Each row of a before or after table is a point. The points were changed in one or more steps. Then noise was added and the rows were shuffled. The steps act on how far a point lies along the listed directions, d1 being the first. What was done? A step turns or swaps two directions, mirrors them in a line or flattens them onto one, adds a multiple of one to another, or multiplies one. Angles are multiples of 10 degrees, from the lower direction toward the higher: turns from -170 to 170, lines from 10 to 170 but not 90. Use the fewest steps. Two steps may share a direction if one is a turn and the other turns, adds or multiplies; they go together, in the order done. Otherwise the lowest direction goes first.
In the rows, 128 means zero.

Directions:
(1): [155 166]
(2): [ 90 155]
Before, 9 rows:
[[136 114]
 [150 126]
 [110 149]
 [114 159]
 [153 111]
 [ 88  89]
 [ 79 152]
 [ 85  47]
 [110 160]]
After, 9 rows:
[[100 112]
 [168  84]
 [145 158]
 [102  80]
 [208  86]
 [140 135]
 [109 109]
 [ 95 110]
 [133 147]]
Steps: turn d1 and d2 by 90 degrees

Directions:
(1): [185 133 127]
(2): [123 178 101]
(3): [129 101  78]
Before (14 x 3):
[[123 130 162]
 [ 87 115 138]
 [169  64 131]
 [141 129 133]
 [ 99 153 136]
 [104 154 139]
 [121 107 162]
 [137 142 186]
 [151 126 178]
 [121 118 150]
 [133 110 163]
 [217  64 129]
 [186  93 160]
 [166  72  99]]
After:
[[105 142 103]
 [181 162 173]
 [127 161 152]
 [164  92 181]
 [121 161 131]
 [166 126 193]
 [ 86 133 141]
 [118 148 144]
 [114 156 155]
 [146 181 140]
 [140 135 128]
 [ 99 139 101]
 [212 125 199]
 [130 189 121]]
Steps: turn d2 and d3 by 80 degrees

Directions:
(1): [183 111 108 103]
(2): [155 141 119 186]
(3): [106 128  66 129]
(4): [119  66 132 147]
Before, 11 rows:
[[164 158  68 149]
 [125 129 156 124]
 [ 93 178 154 140]
 [166  82 139 171]
 [149 150 144 180]
 [102  98 118 169]
 [ 75 117 146 119]
 [142 139  83  81]
 [162 106 119 184]
 [ 91 113 117 191]
 [138  72  87 124]]
After, 11 rows:
[[139 133 116 191]
 [174 144 110  86]
 [100  96 173 166]
 [164  97 139 160]
 [ 86 145 174 102]
 [127 117 102 117]
 [195 109 139 160]
 [148  85 128  95]
 [129 187 172 164]
 [120 115 102 197]
 [158 155  98 157]]
Steps: turn d1 and d3 by 170 degrees; turn d2 and d4 by -20 degrees

Directions:
(1): [101 120 122  75  86 161]
(2): [173  77 147 133  91 116]
(3): [178 127 106  91 166 154]
(4): [130 145 182  86 140  91]
Before, 12 rows:
[[118 165 148  61 135 169]
 [103 119 110 160  94 134]
 [ 97 135 131  97 100 159]
 [164 121 169 133 140 106]
 [ 99 157 140  89 137 141]
 [150 114 153 148 118  78]
 [191 110 138 175 149  78]
 [115 163 139  65 127 133]
 [142 142 126  38 122 169]
 [ 95 153 110  68 146 155]
 [ 71 181  85  66 137 169]
 [179  87 130 154 149 103]]
After (12 x 6):
[[143  80  70 110  64 177]
 [103 164 131 142 158  93]
 [135 139  85  65 119 197]
 [130  95  78 113 105 178]
 [109 120 126 105  90 165]
 [118 135  79 110 110 176]
 [141 146 148 127 187  88]
 [130 129  94 109 114 211]
 [116 116  94 133 108 171]
 [119 115 155 131  92 102]
 [118 162 136 143 168 132]
 [152 170 140 150 183  73]]
Steps: turn d2 and d4 by 120 degrees

Directions:
(1): [ 86 118 105 111 170  63 113 130  98]
(2): [115 155 188 132 133 133  58 141 122]
(3): [158  92 143 176 107 100 114  79  95]
(4): [195 167  89 133 135 112 105 160 108]
(5): [140  59 121 149 158 144 104 175 149]
Before:
[[132 125 114 113 128 148 144 156 141]
 [134 112 169 147 126 138  73 130 109]
 [147 111 128 147 115 131 125 129 137]
 [130 108 124 142 121 126 138 123 141]
 [139 105 124 134 114 125 135 131 116]
 [141 119 119 131 125 109 116 106  96]
 [145 144 111 137 106 114 157  86 117]
 [133 139 125 121 127 143 132 160 156]
 [116 153 124 106 124 118 170  89 116]]
After:
[[147 103 131 144 118 153 134 153 163]
 [121  88 136 135 128 123 118 142 120]
 [177  80  85 150 155 116 102 166 105]
 [108 129 114 108 132 103 134 104  99]
 [133  91 141 134 123 165 128 154 150]
 [137  77 129 154 132 121 112 138 138]
 [ 91 248 169  81  92 107 161  43  93]
 [123  98 140 146 135 123 107 138 141]
 [ 88 199 152 111  90  93 157  38  97]]
Steps: turn d1 and d3 by -50 degrees; turn d2 and d4 by 110 degrees; multiply d5 by 3

Directions:
(1): [107 130  96 204 148 146  80 133 130 127 168]
(2): [ 88 179 118  80 115  96 110 123 126 114 188]
(3): [150 116 192 153 114 116 155 169 150 107 182]
(4): [175  96  72 124  85 110 124 135 109  75 141]
(5): [178 144 140 106 177 130  83 110 179  94 123]
Before:
[[ 54 128 147 170  96 148 158 162  99 159 142]
 [161 108 137 142  67 135 167 144  82 109 139]
 [135 132  90 129 157 160 116 119 122 135  66]
 [127 116  89 118  74  94 129 162 128  75 201]
 [122  98  41 134  99 141 133 115  79 134  91]
 [ 90 153  98 127  99 122 129 114  99 152 110]
 [133 138 147 115 142 146 144 133 128 141  81]
 [ 76 181 139 113 114  99 125 152 140 134 187]
 [ 87 142 178  93 107 127 173 130 116 149 161]
 [136 126 158 192 185 125 106 112 169 130 121]
 [152  86  88 102  55 104 170 130  72 119 113]
 [108 125  98 128 158 139 110  81 131 145 101]]
After, 12 rows:
[[ 95 164 184 140  94  85 154 192 148 111 234]
 [141 102  22 118 112 143 113  97  90 117  73]
 [109 147 100 128  87 118 131 122 101 134 123]
 [107 133 141 190 189 132 108  99 149 153 101]
 [183  91  74  91  69 100 141 119  92  92 106]
 [120 139  68 120 162 167 105 105 114 146  42]
 [178 107 121 134  77 135 151 129  93  92 128]
 [160 115 131 126  84  88 124 178 162  47 234]
 [119 145 128 114 140 150 142 126 113 153  69]
 [100 127  94 123 151 139 110  81 122 153  97]
 [ 78 110 120 172  70 138 158 168  88 138 150]
 [105 123 186 101  86 120 193 152 113 130 189]]
Steps: add 1 times d2 to d3; turn d4 and d5 by 30 degrees
